Each row is a point. The ring and each string are closed loops that go straight from each point to the next, and from the last back to the first. Before rounding, they use only three directions, however many columns there are. How many times does the string pass through the ring? Passing back the other way cancels.
In the rows, 128 means zero.

Ring (10 x 4):
[[131  86 137  57]
 [140 104 170  41]
 [155 136 195  50]
 [154 156 186  67]
 [132 186 132 110]
 [116 184  75 155]
 [123 163  62 172]
 [143 116  71 176]
 [150  86  86 155]
 [137  74 108  97]]
String:
[[141  71  64 161]
 [118 103  73 123]
 [138 110 111 114]
 [155  85 120 120]
 [173  42 121 132]
 [157  49  94 140]
 [136  71  65 148]
 [118 114  66 136]
 [142 115 100 137]
 [160 112  94 174]
 [154 125 119 139]
 [127 145  92 135]
 [ 88 194  36 157]
 [ 91 220  44 164]
 [100 234  65 161]
 [147 171 127 137]
 [149 136 132 118]
 [119 164  98 121]
 [ 96 204  62 144]
 [ 90 224  30 181]
 [128 176  65 183]
 [150 133 109 148]
 [145 126  99 147]
 [174  95 101 183]
 [170  71  83 187]]
Times through: 0

Ring:
[[165 151  84  86 104 118]
 [130 129  99  63 145 150]
 [ 79  84 145  93 161 182]
 [ 95  78 167 157 125 158]
 [141 108 146 181  74 117]
 [176 147 101 146  56  97]]
String, 24 rows:
[[ 93  80 153  94 195 176]
 [ 26  51 175 107 162 217]
 [ 48  69 163 130 112 193]
 [ 88  88 151 137 110 164]
 [121  96 149 139 134 144]
 [127  98 147 139 137 140]
 [109 100 140 133 110 150]
 [ 65  71 167 146 112 178]
 [ 48  56 180 136 145 195]
 [ 44  66 163 109 142 202]
 [ 25  67 151  74 154 222]
 [ 89  91 135  69 187 181]
 [135 110 125  83 184 148]
 [148 118 122 100 161 133]
 [160 135  97  65 169 132]
 [149 158  66  43 114 137]
 [167 161  68  55 116 122]
 [183 153  82  72 142 112]
 [158 130 110 102 137 124]
 [135 130 104  94 111 138]
 [119 133  94  72 106 152]
 [130 117 120 107 126 141]
 [137 112 126  99 161 142]
 [115  97 136  86 188 162]]
Times through: 0
String (26 x 6):
[[155 155  83 119  34 113]
 [152 134 106 115  97 122]
 [158 133 108 110 116 121]
 [146 148  84  83  87 130]
 [142 150  77  63 101 137]
 [124 123 112 102 106 144]
 [148 119 120 101 154 133]
 [126 119 107  49 187 159]
 [104 106 116  45 196 176]
 [139 107 133 104 173 141]
 [ 93  88 142  79 192 178]
 [ 48  69 154  78 179 208]
 [ 36  70 155  99 132 208]
 [ 90  94 141 120 115 166]
 [135 104 140 128 146 137]
 [112  82 164 147 152 150]
 [115  75 176 168 149 145]
 [ 88  69 184 198  90 153]
 [100  87 163 190  61 143]
 [117 107 138 156  71 137]
 [149 112 137 152 110 120]
 [175 120 139 188  79  94]
 [178 140 120 202   8  81]
 [194 150 108 182  28  76]
 [201 158  96 162  40  75]
 [184 170  76 141   7  87]]
Times through: 3

Ring, 6 rows:
[[ 57 112  81 117  98 122 150 139 219]
 [ 67 120 108 137  72 117 116 144 175]
 [125 128 150 151  74 111 101 147 108]
 [170 141 155 136 112 126 129 141  77]
 [165 131 132 118 136 127 161 137 122]
 [114 110 104 115 121 117 162 139 191]]
String, 28 rows:
[[134 135 120 119 123 132 154 137 132]
 [140 118 134 132 107 113 137 143 141]
 [165 111 142 129 119 107 146 144 142]
 [170 109 128 114 142 112 171 140 162]
 [129 123  98 103 145 132 183 133 177]
 [113 124 103 113 123 128 162 137 171]
 [117 113 120 128 103 112 139 143 168]
 [ 97  94 104 123 101 101 147 145 220]
 [ 61 101  73 110 109 117 165 139 246]
 [ 49 114  65 106 111 130 167 135 235]
 [ 71 123  85 115 107 130 155 137 196]
 [ 13 121  48 105 100 139 163 134 245]
 [  8 109  62 121  75 122 138 141 249]
 [ 69 108 107 137  73 108 119 146 194]
 [ 92 110 122 141  76 106 116 147 172]
 [ 63 112 115 146  57 107 102 148 179]
 [ 58 123 115 147  55 115  98 147 162]
 [ 84 136 113 134  85 131 123 140 140]
 [105 132 122 133  93 126 127 141 135]
 [126 117 148 150  75 104 104 149 127]
 [154 119 185 172  53  92  71 155  79]
 [161 137 174 157  78 113  94 148  62]
 [157 150 152 138 106 133 124 140  68]
 [135 137 131 129 110 129 138 139 114]
 [146 121 147 140  96 110 122 145 122]
 [188 137 164 137 117 120 131 142  73]
 [207 153 158 123 146 138 156 135  53]
 [175 152 132 112 150 146 170 132  88]]
Times through: 4
